Each row of a before or after table is a point. One or more steps were done to the points. Then noise was added and the rows were shuffled. The steps act on columns, c1 being the first. Name the steps. A step turns or swaps two columns, mirrors them in a line or flattens them onto one, adds a multiple of one to another, or multiplies or shifts one. Angles are multiples of 10 degrees, from the lower column toward the higher: turns from -170 to 170, lines from 10 to 170 but not 90. Use the fewest steps. Two steps may share a column if one is a turn and the other turns, adds or multiplies; they go together, in the order done. Otherwise the lowest column goes first.

Before:
[[  2   6  19]
 [ 13   3 -60]
 [  6 -19  -7]
 [ 14 -16   6]
 [-15 -19 -21]
 [ -8 -11   7]
 [  7 -20 -12]
 [  4 -10 -43]
 [  9   3  18]
 [  7   0  17]
 [ 10  -3  13]
 [-27  -3  10]
 [  3 -14  -3]
 [  1 -13   6]]
After, 14 rows:
[[ -3 -17   5]
 [-18  -9 -10]
 [ -6   3 -16]
 [  0 -13   2]
 [-37 -10  -1]
 [ -3   9 -20]
 [  3  59  -7]
 [  4  -7 -14]
 [ -8 -17  10]
 [ -6  39 -20]
 [ -1 -16   6]
 [ -9  -9 -14]
 [ -1   3 -19]
 [-25  16 -25]]
Steps: shift c1 by -10; turn c2 and c3 by 80 degrees

Before, 13 rows:
[[ -1  16  20  16  -7   2   6  17]
 [ 17  -6   3  -9   2 -15  -3  11]
 [-10  -8 -18 -18  18   7  22 -33]
 [ 15  20   7  10   1 -16  26  25]
 [-12  -7 -14   3  40 -26  -5 -11]
 [ 38  30   7  38  30   3  39  -7]
 [  2 -11  10  -8  19 -42   6   8]
 [  7 -13  17   1  10 -14  -2   0]
 [ -6  -1 -28  -7   5  -6 -12 -28]
 [ -8 -23 -19   2  36  15 -10 -33]
 [-13  -4   4 -13  17 -17 -14 -36]
 [  6  21  20  16  22  -1  19  22]
 [  5   7   6  34 -29  -2  37   9]]
After, 13 rows:
[[  5   7   5  33 -29   9  37 -39]
 [ 16  -7   3  -4   3 -17  -3  16]
 [ -6   0 -29  -4   4  -7 -12 -21]
 [  2 -11  10   7  19 -42   7  -2]
 [ -9 -23 -19  -4  35  15 -10 -27]
 [ 37  30   7  34  30  16  39 -59]
 [-10  -8 -18 -19  18  -1  22  -4]
 [-13  -7 -13  12  41 -23  -4 -28]
 [  7  21  20  15  22   5  19  -2]
 [ -2  16  20  14  -7   8   5  -5]
 [  7 -13  17   5  10 -12  -2  -8]
 [ 15  20   7  15   1 -12  26   3]
 [-13  -5   4  -5  17 -20 -14 -26]]
Steps: turn c4 and c6 by 20 degrees; add -1.5 times c4 to c8

Before:
[[ -8 -17 -16   0 -26   7 -13   3  -8 -19  -4]
 [ -3 -14 -18   9  10  -1  31   5   1   1  -5]
 [ -9  28 -17   9   6   3  -8   1  -1   2  -1]
 [ 12 -18 -13  -3  13  10   4   1 -15  -4  12]
 [  5 -13  12 -22   1  -2 -10   7 -10   8  -3]
 [ 13  -6  -6  -6   7   2   0 -48 -11   9   0]
 [ -2  -7 -14 -24   1   5 -16 -19  -3 -60  -7]
 [ 15 -17  -9  -4  -9 -13  -9   3  12   7  12]
 [ 11 -12  -3  -5   4   3 -16  -1 -10   5  13]
 [-10 -17  14  -2   3  10 -19   4  -2   4  13]
 [ -9  16 -13  -4 -13  -1  35 -24  -9   4   5]
 [  4  -9   7   4  10 -17 -18   1 -10  -8   7]
 [ 11  17  37  -6   5   9 -13  -3  -8  -6  -4]]
After (13 x 11):
[[ -3 -15  13 -14   4   5  12   8   0  30  -4]
 [ 36  -8  20  16  -1 -20 -51   2  -3   4  -9]
 [-10 -11   6   2   6  -1  -8   3 -11 -17  13]
 [  7  28  14 -13   5   0   4   4  -2  -7  -1]
 [-15  -6   9   4  -9 -44   1  13 -12  -4   0]
 [ -4  17 -31  19   8  -7 -16   1  -8 -10  -3]
 [  1  16  12   0 -15 -22  18  -6  -9  33   5]
 [  3  -8  -9  -1  -9   7 -14  17 -10 -14   7]
 [ 18 -17  16  -6  -6  -1 -15 -25 -11  -6  -5]
 [ -6 -12  -2  25   3   6   2   0  -9 -11  -3]
 [ -8 -18  14  -1  14  -3  -7   8 -15   5  12]
 [  8 -16 -12   6  13   2   3  -2  -3 -19  12]
 [-14 -17   8   1 -13   7  -4  -2  14 -12  11]]
Steps: turn c7 and c10 by 110 degrees; turn c1 and c7 by -150 degrees; turn c3 and c4 by 160 degrees; turn c6 and c8 by -110 degrees; turn c5 and c8 by 60 degrees

Before:
[[-12 -25 -14  16  -3 -20  -2 -11  17  25 -19  15  41  14  27  14 -24 -25]
 [-11 -24  15  19 -31   5 -12 -27  30  15 -26  -7  54  -5  -5   7 -33  -9]
 [  9  36   4 -16   2  14  -5  29 -40  -5  14 -16  -6   5 -18 -19  -9  13]
 [-22  12  26   5  11  21   6  28  21  22 -28  -4  10  -5  25   7  60   4]
 [-39   8  32  -2 -46  -6  33  20   5  -1 -18   9  10   1  32  16   6 -31]
 [ -2  -6 -28  30 -23 -20 -35  -6  30   8 -13 -21  39  -9 -12  26 -28 -29]
 [-14  21  58   0  14  -3  15  36  -4  23   5  15   9 -25   5  14  35  -7]
 [ 49  26  29  -5 -15   2  23  50 -11 -10  -5  -9 -11   1  -4  -8  -8  10]
 [ -6   2   5  29 -23 -11 -20 -20  22   6 -20  15   8  11  -4  31 -23   9]
 [-26 -46   5  16 -21 -31 -22   2   4 -19 -20  -6  45  11  14  24 -15 -10]
 [ 25  35  40  14  -2  -1  -4  35 -44  10 -10 -23 -31  -9   6 -30   4   0]]
After (11 x 18):
[[-10 -25  14  17  32 -26 -13 -26  30  15   4  -7  52   0  -6   9 -31   9]
 [ -3   2   5  32  22 -19 -18 -18  22   9 -12  14   8 -16  -4  32 -23  -9]
 [-10 -25 -14  16  -1 -21  -1 -11  17  24 -21  14  40 -13  27  15 -24  22]
 [-40   7  30  -3  46 -19  35  21   6   0  -8  11  10  -6  32  14   4  33]
 [ 48  28  28  -5  12  -5  22  51 -11 -11   2  -8 -11  -5  -6  -6  -9 -10]
 [-14  21  60   0  -9   5  14  34  -5  24  -2  16   9  28   5  15  35   6]
 [-23  13  26   6 -10 -29   5  27  22  22  22  -6  10   7  26   8  60  -5]
 [ 26  37  43  15   4  -9  -2  36 -41   8   1 -24 -33   8   7 -30   3   2]
 [-26 -44   5  16  17 -19 -22   3   5 -19 -33  -5  46 -15  11  24 -16  12]
 [  8  36   5 -19  -3  15  -3  29 -39  -5  15 -14  -7  -5 -17 -20  -9 -11]
 [ -2  -6 -30  29  25 -14 -36  -7  31   8 -20 -23  39   6 -12  26 -28  29]]
Steps: turn c5 and c14 by 170 degrees; swap c6 and c11; multiply c18 by -1

Before:
[[-43  22   3  32  -1  17  21  11 -14 -12  30  45 -27  21 -13  32   5  54
   42 -19  -5 -12  10  16]
 [ 36  27 -23  -7 -19   7 -44  25  -4  37  23 -11  37  -8 -11  13 -18 -15
  -28  -8 -37 -16 -30  22]
 [ 24  -5  14  18   6 -37 -12   8  19  17 -27 -12  23  15   5 -31 -35   5
   25  38 -27  18  14   3]
 [ 24   2  50  21  28 -14  -8   9   0  21 -14 -16  16  14  17  -6 -28   6
   -1   2  -8  17 -11  17]
 [-39   6  12   8 -44  -2  -7   8 -12 -37  12  31 -24  19   0  51  -9  43
   38 -41  16  -1  19   8]
 [ 18  -5  36  12  19  -5  -1  30 -10  13 -20  -1   2  18  24 -47 -24  -4
  -18  -7 -38  -8  25  -7]
 [-32   8  -7  34 -21  29  19   6 -24 -50  12   2 -14  26  -4  34  12  36
   24 -16  21   5  22  -2]
 [ 41  54 -13 -27 -17 -16  -4   2 -17   7 -22  -3  21 -19   2  -2  -5 -37
  -17 -21 -23 -10 -39  13]]
After, 8 rows:
[[ 35  13  13  12   7  13 -13  17  24   7 -46 -13  22  13   6 -31 -35   6
   27   4  36  19  12   4]
 [ 53   6 -26 -27 -19   1 -46  38 -12  24  20 -12  35  -7 -11  14 -19 -15
  -27  13  -7 -15 -29  23]
 [-39   9  10   0 -45 -17  -6 -36 -11   8  39  32 -24  17   0  52  -9  41
   38 -17   7  -1  19   9]
 [-38  34  -6  10 -21 -19  18 -49 -22   5  21   1 -13  25  -4  33  13  36
   25  -1 -24   2  23  -2]
 [ 41   8  34  10  17  -9   0  12  -7  29  -7  -1   3  17  25 -48 -21  -5
  -17 -20   6  -6  26  -8]
 [-22  39   3  -5  -1 -41  23 -10 -15  11  35  47 -28  21 -12  34   6  55
   42  11  -4 -13  10  15]
 [ 22  18  50  10  28  18  -9  22   3   8 -11 -17  16  13  18  -6 -27   6
    0  -9  11  16  -9  17]
 [ 44   4 -15 -61 -19  21  -5   6 -35   1   2  -4  22 -20   2  -1  -4 -38
  -18 -31  11 -11 -39  13]]
Steps: turn c1 and c21 by 50 degrees; turn c6 and c21 by -110 degrees; turn c2 and c4 by -60 degrees; add 0.3 times c4 to c9; swap c8 and c10; turn c11 and c20 by 50 degrees
